Each row is a point. Each copy is the shape, with its points in the same order, stretched, turned, moved and blurred by noise. Say if it was mirrored as well.

Shape:
[[ 0.03 -0.35 -0.38]
 [-0.57 -0.11 -0.37]
 [-0.32 -0.29 -0.17]
 [ 0.28  0.72  0.25]
 [ 0.14  0.48  0.34]
 [ 0.16  0.21  0.82]]
Copy 1 (6 x 3):
[[-0.04  0.23 -0.62]
 [-0.25 -0.46 -0.51]
 [-0.32 -0.04 -0.35]
 [ 1.03 -0.13  0.10]
 [ 0.80 -0.16  0.19]
 [ 0.69  0.16  0.68]]
Copy 1 is: mirrored
Copy 2, 6 rows:
[[ 0.10 -0.42 -0.16]
 [ 0.45 -0.05 -0.49]
 [ 0.47 -0.19 -0.17]
 [-0.24  0.63  0.19]
 [-0.01  0.54  0.24]
 [ 0.30  0.47  0.71]]
Copy 2 is: mirrored
Copy 3 (6 x 3):
[[-0.22 -0.40 -0.39]
 [-0.67  0.11 -0.64]
 [-0.57 -0.09 -0.36]
 [ 0.50  0.67  0.28]
 [ 0.24  0.57  0.30]
 [ 0.00  0.46  0.81]]
Copy 3 is: only turned
Copy 4, 6 rows:
[[ 0.06 -0.22 -0.62]
 [-0.40  0.43 -0.67]
 [-0.35 -0.05 -0.51]
 [ 0.31  0.09  0.75]
 [ 0.02 -0.03  0.68]
 [-0.31 -0.48  0.81]]
Copy 4 is: only turned

Shape, 10 rows:
[[-0.45 -0.10  0.27  0.00  0.28  0.16]
 [ 0.47 -0.49 -0.31  0.37  0.06  0.27]
 [-0.53 -0.24 -0.41  0.90  0.12  0.01]
 [ 0.12 -0.22  0.21 -0.51  0.10  0.62]
 [ 0.54 -0.52  0.75  0.28  0.03 -0.17]
 [ 0.72  0.46  0.86 -0.45  0.85  0.72]
 [ 0.02  0.44  0.02 -0.50  0.44 -0.49]
 [ 0.13  0.08 -0.11 -0.15 -0.22 -0.11]
 [-0.61  0.57 -0.21  0.63  0.00  0.07]
 [ 0.76  0.33 -0.36  0.12  0.37  0.29]]
Copy 1:
[[-0.36 -0.29  0.17 -0.12  0.18  0.13]
 [ 0.54 -0.52  0.20 -0.63 -0.34 -0.21]
 [-0.37 -0.29  0.71 -0.24 -0.28 -0.82]
 [ 0.06 -0.26 -0.33 -0.51 -0.04  0.71]
 [ 0.77 -0.92  0.38  0.03  0.20  0.31]
 [ 0.73  0.33 -0.19 -0.51  0.60  1.15]
 [-0.04  0.14 -0.54  0.09  0.53 -0.18]
 [ 0.20 -0.21 -0.20  0.01 -0.20 -0.14]
 [-0.39  0.25  0.57  0.21 -0.22 -0.56]
 [ 0.73  0.28 -0.14 -0.60 -0.08 -0.20]]
Copy 1 is: mirrored
Copy 2, 10 rows:
[[ 0.07  0.05  0.21  0.57  0.21  0.09]
 [-0.47 -0.45 -0.28 -0.12  0.21  0.02]
 [-0.34 -0.43 -0.29  0.76 -0.16 -0.74]
 [ 0.00  0.17  0.08  0.00  0.33  0.76]
 [-0.21 -0.70  0.68 -0.10  0.16  0.08]
 [-0.47  0.64  0.96 -0.16  0.81  0.86]
 [ 0.54  0.34  0.04 -0.25  0.24 -0.22]
 [ 0.15  0.06 -0.11 -0.13 -0.26 -0.09]
 [-0.21  0.28 -0.01  0.79 -0.47 -0.60]
 [-0.49  0.35 -0.12 -0.39  0.33 -0.04]]
Copy 2 is: mirrored
Copy 3, 10 rows:
[[-0.35 -0.08 -0.12  0.45  0.21  0.17]
 [ 0.35  0.05 -0.78 -0.26 -0.19  0.05]
 [ 0.26 -0.80 -0.50  0.37 -0.34  0.16]
 [-0.48  0.24 -0.22 -0.30  0.41  0.44]
 [-0.32  0.57 -0.78  0.05 -0.24 -0.72]
 [-0.15  1.39 -0.36  0.59  0.71  0.46]
 [ 0.32  0.23  0.18  0.21  1.08 -0.33]
 [ 0.24  0.04  0.07 -0.37  0.28 -0.26]
 [ 0.53 -0.49  0.32  0.48 -0.07  0.31]
 [ 0.92  0.44 -0.46 -0.07  0.26  0.27]]
Copy 3 is: mirrored
Copy 4 (10 x 6):
[[-0.02 -0.08 -0.15 -0.30  0.64  0.32]
 [ 0.30 -0.23 -0.82  0.33 -0.38  0.11]
 [-0.16  0.20 -1.27 -0.41  0.45  0.14]
 [ 0.31 -0.27  0.26  0.12  0.02  0.68]
 [ 0.46 -0.62 -0.26 -0.01 -0.14 -0.58]
 [ 1.19 -0.07  0.59  0.57  0.64  0.34]
 [-0.18  0.43  0.47  0.32  0.48 -0.03]
 [ 0.00  0.23  0.04 -0.04 -0.22  0.13]
 [ 0.08  0.79 -0.63 -0.60  0.68  0.35]
 [ 0.64  0.46 -0.36  0.69 -0.10  0.19]]
Copy 4 is: mirrored

Shape (12 x 8):
[[ 0.68 -0.28  1.09 -0.16  0.35 -0.19 -0.02 -0.09]
 [-0.21  0.41  0.10 -0.01  0.05  0.32 -0.12 -0.24]
 [-1.16  0.33  0.80  0.23 -0.60 -0.32  0.17  0.82]
 [-0.05 -0.83  0.85 -0.19  0.58  0.09 -0.41 -0.05]
 [ 0.09  0.17 -0.10  0.16  0.29 -0.76  0.39  0.19]
 [-0.82  0.45 -0.01 -0.37 -0.46 -0.10 -0.03  0.12]
 [-0.69  0.77 -0.29  0.51 -0.15 -0.59 -0.18 -0.04]
 [-0.17  0.22 -0.29  0.16 -0.73 -0.79 -0.14  0.33]
 [ 0.46 -0.25  0.58  0.17  0.14  0.11 -0.51 -0.59]
 [-0.41  0.48 -0.11  0.03 -0.13 -0.24  0.28 -0.33]
 [ 0.46  0.39 -0.21  0.12  0.31  0.17 -0.48  0.04]
 [ 0.46 -0.83  0.45  0.36 -0.05  0.67 -0.09 -0.16]]
Copy 1 (12 x 8):
[[-0.51 -0.05 -0.78  0.05 -0.53  0.23 -0.35  0.78]
 [-0.05  0.19 -0.21  0.36  0.02  0.01 -0.23 -0.44]
 [ 0.30  0.55  0.62 -0.80 -0.33 -0.81 -0.25 -0.24]
 [-0.72 -0.37 -0.28 -0.41 -0.33  0.44 -0.61  0.11]
 [-0.58  0.12 -0.15  0.17  0.27 -0.37  0.48  0.42]
 [ 0.43  0.16 -0.12 -0.40 -0.08 -0.40  0.11 -0.64]
 [-0.10  0.09  0.19  0.35  0.38 -1.04  0.04 -0.46]
 [ 0.48 -0.27  0.16 -0.14  0.42 -0.71  0.26  0.11]
 [-0.24 -0.51 -0.53  0.56 -0.29  0.22 -0.55  0.21]
 [-0.17  0.07 -0.13  0.31 -0.11 -0.37  0.42 -0.48]
 [ 0.02  0.18 -0.45  0.46  0.79  0.16 -0.31  0.10]
 [-0.08 -0.32  0.37  0.26 -0.09  0.85 -0.41  0.44]]
Copy 1 is: mirrored
Copy 2, 12 rows:
[[ 0.69 -0.17  0.64 -0.11  0.31 -0.83  0.48  0.67]
 [-0.06  0.07  0.49 -0.24  0.16 -0.06 -0.06 -0.19]
 [-1.28  1.19  0.05 -0.06 -0.12 -0.09  0.54  0.84]
 [-0.28 -0.61  0.61  0.19  0.59 -0.97  0.57  0.12]
 [ 0.13  0.06 -0.38 -0.12 -0.25 -0.62 -0.24  0.49]
 [-0.73  0.38 -0.14 -0.55  0.19  0.21  0.08  0.16]
 [-0.55  0.72 -0.15 -0.18 -0.04 -0.13 -0.84  0.02]
 [-0.09  0.56 -0.56  0.00  0.41  0.14 -0.40  0.48]
 [ 0.64 -0.05  0.75 -0.01  0.62 -0.58  0.03 -0.20]
 [-0.16  0.30 -0.08 -0.48 -0.06 -0.18 -0.07 -0.24]
 [ 0.45 -0.20  0.52  0.02  0.22  0.00 -0.47  0.18]
 [ 0.33 -0.20  0.50  0.48  0.39 -0.32  0.54 -0.25]]
Copy 2 is: mirrored
Copy 3 (12 x 8):
[[ 0.77 -0.33  0.86  0.39  0.19  0.70 -0.15 -0.60]
 [-0.18  0.34  0.18  0.37  0.17  0.20  0.00 -0.50]
 [-0.63  0.02  1.69  0.35  1.12 -0.43  0.21 -0.01]
 [ 0.89 -0.56  0.60  0.41 -0.21 -0.23  0.51 -0.80]
 [-0.06 -0.23 -0.05 -0.12  0.86  0.22 -0.66 -0.31]
 [-0.60  0.40  0.62 -0.15  0.36 -0.10  0.14 -0.16]
 [-1.03 -0.03  0.13  0.27  0.60 -0.18 -0.39 -0.48]
 [-1.04 -0.15  0.43 -0.07  0.31  0.22 -0.50  0.30]
 [ 0.25 -0.39  0.26  0.73 -0.32  0.66  0.14 -0.72]
 [-0.46  0.12 -0.02  0.04  0.69  0.34 -0.06 -0.48]
 [-0.02  0.32 -0.16  0.32 -0.29  0.18 -0.59 -0.36]
 [ 0.58 -0.40  0.10  0.93 -0.14  0.48  0.41 -0.06]]
Copy 3 is: mirrored
Copy 4:
[[ 0.26 -0.19  0.96 -0.13  0.29  0.06 -0.30 -0.30]
 [-0.23  0.04 -0.22 -0.18  0.20 -0.10  0.17 -0.36]
 [-0.66 -0.31 -0.05  0.53  0.77  0.80  0.58  0.56]
 [-0.38 -0.41  0.48 -0.26  0.43  0.59 -0.57 -0.57]
 [ 0.51 -0.46 -0.20  0.12  0.41 -0.02 -0.30  0.34]
 [-0.42 -0.20 -0.45  0.06  0.02  0.33  0.66  0.31]
 [-0.39 -0.70 -0.64  0.51  0.52 -0.31  0.06  0.25]
 [ 0.11 -0.55 -0.31  0.86 -0.34 -0.01 -0.13  0.68]
 [-0.11 -0.19  0.60  0.19 -0.03 -0.25 -0.52 -0.90]
 [ 0.16 -0.34 -0.43  0.18  0.20 -0.05  0.32 -0.11]
 [-0.19  0.40 -0.12 -0.27  0.17 -0.38 -0.31 -0.06]
 [ 0.33  0.52  0.29  0.29 -0.05  0.36 -0.41 -0.88]]
Copy 4 is: only turned
